Each row of a before or after table is a point. The points were changed in one or more steps. Then noise was added and the rows were shuffled. The steps act on how far a point lies along the listed directions, d1 being the first. Name the steps. A step turns or swaps two directions, mirrors them in a line or flattens them onto one, adds a multiple of one to another, or multiplies one. Angles are multiples of 10 degrees, from the lower direction toward the higher: turns from -170 to 170, lines from 10 to 170 but not 90. Use the fewest steps. Two steps may share a direction if one is a turn and the other turns, adds or multiplies; they go together, in the order done. Otherwise the lowest direction goes first.

Directions:
(1): [24 29]
(2): [ 29 -24]
Before (14 x 2)
[[ -1 -51]
 [  8   3]
 [ -4 -38]
 [ 37   9]
 [-10  18]
 [ 53 -10]
 [-18   9]
 [  3 -50]
 [  1  32]
 [-15  32]
 [-42 -10]
 [  8 -33]
 [ 11 -42]
 [ 33  11]]
After (14 x 2)
[[ 30  13]
 [ 18 -39]
 [-15 -12]
 [-17  30]
 [-30  -4]
 [-15  37]
 [ -3   8]
 [ -6 -21]
 [ -2  56]
 [ 37   3]
 [ 51   7]
 [ 41  18]
 [ 48  13]
 [-29 -18]]
Steps: turn d1 and d2 by -100 degrees

Directions:
(1): [-39  49   2  15  13  -7]
(2): [-11   1   2  27 -56  19]
(3): [ 27  11  18  17 -14 -52]
(4): [42 30  9 18 12 34]
(5): [ -6   8  54 -35 -10   9]
Before (12 x 6)
[[ 15   8  22 -23 -12 -15]
 [-45  15  19  -5  -3  -5]
 [-25  52  -1  26  -4 -29]
 [-60 -43 -45 -22 -12   5]
 [-12 -10  30  10 -50  -8]
 [ 11  -4  23 -14   7 -12]
 [-54   7  29  -3 -30  -8]
 [-27  29 -11  29  -2 -15]
 [-16  -4  -9 -14  15  14]
 [-14   2  14 -26  -5 -12]
 [ -3  -1  31 -15 -10 -23]
 [-24 -22  32   1 -58 -28]]
After (12 x 6)
[[-45  15  -9  15   2 -10]
 [-24 -21 -18  37 -47 -38]
 [ -4  -1 -20  20   1 -32]
 [-17  -5  -9 -15  14  14]
 [-54   7 -16  29 -20 -16]
 [-28  28  30  -2 -13  -6]
 [  9  -4 -15  11  15 -20]
 [-24  53  29   5 -10 -24]
 [-14   2 -25   1   4 -20]
 [ 14   8 -26  11  -1 -24]
 [-59 -43 -11 -45 -20  12]
 [-12 -10 -11  39 -39 -17]]
Steps: mirror d1 and d5 in the line at 10 degrees

Directions:
(1): [ 10 -24   0 -60 -48 -14   0   6  12  31  -1]
(2): [  0  38   7  31 -42  26   8   3  41  19 -29]
(3): [-26 -26 -20  33 -30 -25 -35  11 -32   3 -33]
Before (11 x 11)
[[ -1  -4 -12   7  13   7  19 -13   0  -2 -10]
 [ -4  -4 -13  17  -9   0 -14  11 -14 -19 -12]
 [ -7 -50  -7 -50   7 -29 -10   2 -32   6  21]
 [-11 -33  -8 -15 -12 -22   2   4 -17  -1   3]
 [-12   9   5  38 -20   7 -10   2  -9  -5 -21]
 [  4  27   8  33   7  22   2  17   4  -4 -11]
 [ -9  45   6  60 -15  15  -1   0  24 -13 -30]
 [-17  -9  -4  27 -19 -16 -23   0 -13 -20 -21]
 [-18   7 -15  45  17   0 -19   4 -17  -9 -22]
 [ 13  16   0 -12  38  15  20 -11   8  -7  39]
 [ 10  11  19 -21  27   8  14   0  -1  -6  19]]
After (11 x 11)
[[  7 -18   2 -16  26  -7  -5  16 -28  -9  15]
 [ 19  13   1 -39   1  12  24  -6  19  14  31]
 [-12 -22   0   6   5 -15 -15   1 -39 -15   1]
 [ 11  14  23 -27   1  11  16   3  16   8   9]
 [-14 -18  -5   6 -23 -21 -26   1 -19 -14 -15]
 [  2 -13 -11 -11   9  -1  21  -9  -2   4  -6]
 [-10  22   4  17 -55  20   7   8  34  30 -31]
 [ -8 -28  -6 -11  44 -33 -12  -5 -45 -37  19]
 [-12   0  -1  22 -33   1   9   5  12   6 -18]
 [ -1 -13 -15  -1 -15  -7 -15  12 -15 -13  -9]
 [ -8 -31 -18 -21  -2 -26 -23   9 -27   6 -10]]
Steps: turn d1 and d2 by 130 degrees

Directions:
(1): [  7  47   5  11  -3 -10 -38  -6   4  18 -56  28   6   5 -37 -33 -23  25]
(2): [ -5  -7  10  37  18  22  17  46   8 -19 -38  -4 -29  53   9   3 -23 -33]
(3): [-25 -25  11 -15  17  38  15 -39  13 -10   9  37 -25  10  25 -42 -24  37]
(4): [ 20  28   9  34   0  -5  37 -21  -3  60  18 -37   9  16  29  -8 -34  12]
Before (9 x 18)
[[ -5   7  -1  11   9   8 -11  58   8 -48 -46  13 -16  29 -11  22 -11 -40]
 [  5  -4  -5 -19  -3 -25 -22  27  10 -34 -22   8  -3   8 -20  19  28  -9]
 [-12 -20 -17 -24  11  25  12 -24  -8 -21  29  -9 -22  -5  20  -6  13   3]
 [ -4 -49  -7   2   2  11  -1  59  -4 -51  16 -19 -20   4   8  50  39 -52]
 [-13 -22  -4  -3  -4   9   3  26  11 -39   4  17 -15   9 -11  26  31 -34]
 [  3  27 -11 -18  -9 -11 -32 -21  11  13   2   4  16 -28  -7  -4   7  15]
 [  6   1   5   5   3   1  -9  27  -2 -19 -17 -16 -13   8  -5   3   3 -27]
 [ 17  20   7 -16 -12 -20   4 -50  -4  43  44  -8  22 -39  10 -14  -4  23]
 [ 10  25   4  11 -13 -16   1 -36   7  57  40 -20  26 -25  -2  -7 -10  14]]
After (9 x 18)
[[-11  11  -2 -15   7  17 -20 -27  22   2  -5  23  -6  -5   9 -26 -13  25]
 [-10 -19 -14  -5  17  29  17   4  -7 -29   9 -17 -32  17  19   2   7 -19]
 [ 15  27 -17 -15 -18 -33 -35  38  -5 -25 -17  -5  24 -26 -33  43  24 -29]
 [ -7 -14  -9 -14 -13  -6  -6  17   6 -30  16  12   0 -12 -19  32  43 -29]
 [ -9   6  15  16   5  17  16 -44  19  43  31   3  -1   2  17 -34 -34  27]
 [ -5  -3  22   0  13  24  28 -45  12  21  23  16 -16   7  35 -41 -36  27]
 [ 12   9  -2 -11  -8 -15 -18  10  -9  -8   1 -18   4 -20 -13   7  18 -14]
 [  3 -41 -17 -26 -14 -11 -17  27 -12 -33  45 -22   6 -39  -2  54  60 -31]
 [  3  -5  -7 -35  -9 -26 -26   2   9 -28  -7  15   5 -11 -19  10  32   9]]
Steps: turn d2 and d3 by -80 degrees

Directions:
(1): [ 14  35  36   9   5  16 -24 -26   5 -12  -4  21   6  -8 -30 -23   5  32
  15  -1  -7  12 -13 -22  12  14  57 -46  32  -9  -4  17]
(2): [-32  -7 -46 -15   8 -26  45  10 -10  -9 -20 -17  29   6 -23 -19  30  -3
 -14 -20 -28  -5 -19  -9 -11 -11  10 -31  40  22  21   3]
(3): [ 11   3  19 -36 -10  37  13  30  -6 -35  18  16  21  10 -38   1 -16 -17
  23 -26  15 -18 -21  36 -11  29 -25  18  33 -19   6  -5]
(4): [ 30 -38  -7 -23 -14 -60   3 -21  -7 -21  42  -5   9 -17   8 -17 -11  14
  36   8  24  32 -26  18  15  -3   4 -13 -12   2  24   6]
Before (13 x 32)
[[ -2   8  -6   8  -5  -4   5  -4   0   9  -9  -1  -2   1  -1  -7  10   2
   -5   2  -7  -4  -4 -14   3  -3   5 -19   9   8  -4   0]
 [-13  -7 -13  -9  -5   7  10   8  -1   6  -7  -4   3   6   9   7   1  -7
   -5   2  -1  -7   7   4  -1   3 -16   7   5  -6  -7  -4]
 [ 42   4  60 -11 -17  38 -25   4   3 -28  33  13  -1  -3  -8   6 -29  -5
   36  -5  36   0  -6  31   4  33 -22  30  -5 -37  -4   4]
 [  3  -2  -3  -9  -8  16   5  16   3 -14   7   3   7   1 -17   4  -7  -2
    9  -4   2  -2  -2  13  -8  11  -8   6   6  -4   0  -2]
 [ -4 -26 -32 -18  -8 -29  16   7  -7   1  11 -16   2  -4  22   7   8 -15
   -2   1  13   1   4  15  -7  -9 -25  23 -13  16  14 -10]
 [ 13  -7  -2 -13  -2 -20   3  -6  -9 -15  17   0  13  -7 -12 -12   3   3
    6  -3  13   0 -13  13  -2   3   8 -11   7   3   7  -1]
 [  0   4   7   4   0  13 -10  -1   4  15   3   1 -20   2   8   5   9   0
   -2  -1   7  -1  11  -1   0   2   6  -1  -6   4  -2   1]
 [  0 -38 -19 -18  -4 -41  20  -2 -11  -5  19 -23   8  -2  16 -10  -6  -9
    7  -3   4  13 -17  12  -2 -14 -13  11 -15   4  16   0]
 [  2 -12 -15  -9   1 -24   7  -6  -5  -4  -1 -14   4  -9   7 -14  -3   0
   13  -1   3   1 -11   1  10   2   1  -3  -3  10   5   1]
 [  5  -3   6   1   6   7  -2   5  -5   7  -6  -2  -5  10   8   2  10  -8
   -5   5 -10  -6   7   0  -9   5  -4   2   3   1 -12  -5]
 [ -9   1  -6   7   5  -2   0   4  -5   4 -14  -5  -4   2   5  -1   7   1
   -4  -2  -8  -3   8  -9   4  -2   7  -2  -1  10   2  -1]
 [ -1 -18 -19  -1   2 -25  18   4  -8   7  -1 -14  -4  -2   7   3  11  -5
   -4  10  -1   1  -4   2  -1  -7  -8   2  -3   4   2  -2]
 [-13  -4 -18   3  -2  -1   9   7   1  11   2  -8  -6   1  16  10   2 -11
  -19   5  -2 -10  15   7  -5  -6 -18  21 -19   3  -1 -13]]
After (13 x 32)
[[  9   9   7  -3   5  -6  -5  -9  -6 -11   6   5  11  -5 -17 -12   9   8
   -2  -3   5  -3  -8   0  -1   5  22 -20  14   2   0   2]
 [  1   0  -6  -1  -6  10   2  10   4  -7   1   2   2  -1 -11   3  -2   1
    3   1  -2   0   2   4  -6   6  -3   3   1  -1  -3  -1]
 [-15   1 -10  -4  -3  13   7   7   1   8 -12  -1   3   7   6   6   2  -5
   -7   3  -6 -10  10  -1   0   4  -9   3   9  -6  -9  -3]
 [  1  -6   4  -1  -4   6  -5   1   1  11  11  -1 -19   1  12   7   6  -5
    2  -2  12   2   7   6   0   1  -2   3 -10   3   1  -2]
 [  2  -5 -13  -1 -10 -14  12   0  -4   3   1  -4   0   0   2  -5   5  -4
    1   2   0  -2  -9  -3   3  -3  -7 -11   3   9   2  -3]
 [ -7  11  -1   9   8   6   9   5  -4   8 -17  -2  -4   2 -10   1  16   1
  -10   4 -12  -8  -1 -10  -3   2  11  -9  16  -3  -8   2]
 [ -7  -6  -8  -1   2  -6   5   7  -7  -1  -8  -5  -2   3   6   0   3  -2
    1  -3  -3  -3   4  -1   3  -1  -1   4  -2  10   5  -3]
 [ -3  14  -1   1   7   3  -2  -6  -1  -3 -17  -3   3  -4  -7 -17   2   5
    7  -5  -7  -6  -7 -11   8   9  19 -13  14   5  -6   4]
 [-18  17  -5   9   2  21   2   8   4  11 -10   0  -6   4   3   8   4  -7
  -23   1 -10 -17  16  -1  -6   1  -5  13  -5  -1  -9 -11]
 [-18  35   4   8   8  35  -8   3   3   8 -27   7  -1   4 -11   2  20   0
  -19  -7 -12 -16  14 -19  -9   6  18  -5  23   7  -7  -2]
 [  7 -11   4  -3   4  -1   0   4  -5   6  -1  -4  -4   9  11   2   9 -10
   -2   5  -6  -4   5   4  -9   3 -10   6   0   2  -8  -6]
 [-14  28  20  10  14  27  -4  -6  -1   1 -23   1   7   6 -19 -15   7   7
  -12 -11 -24  -6  -7 -23  -4   2  33 -18  24  -7  -8   9]
 [ 36   8  54   6 -11  28 -33 -10   6 -12  21   9 -11  -6   6   5 -22   3
   24   5  28   6   3  13  10  22  -7  21 -16 -30  -8   8]]
Steps: swap d1 and d4; multiply d3 by 0.4
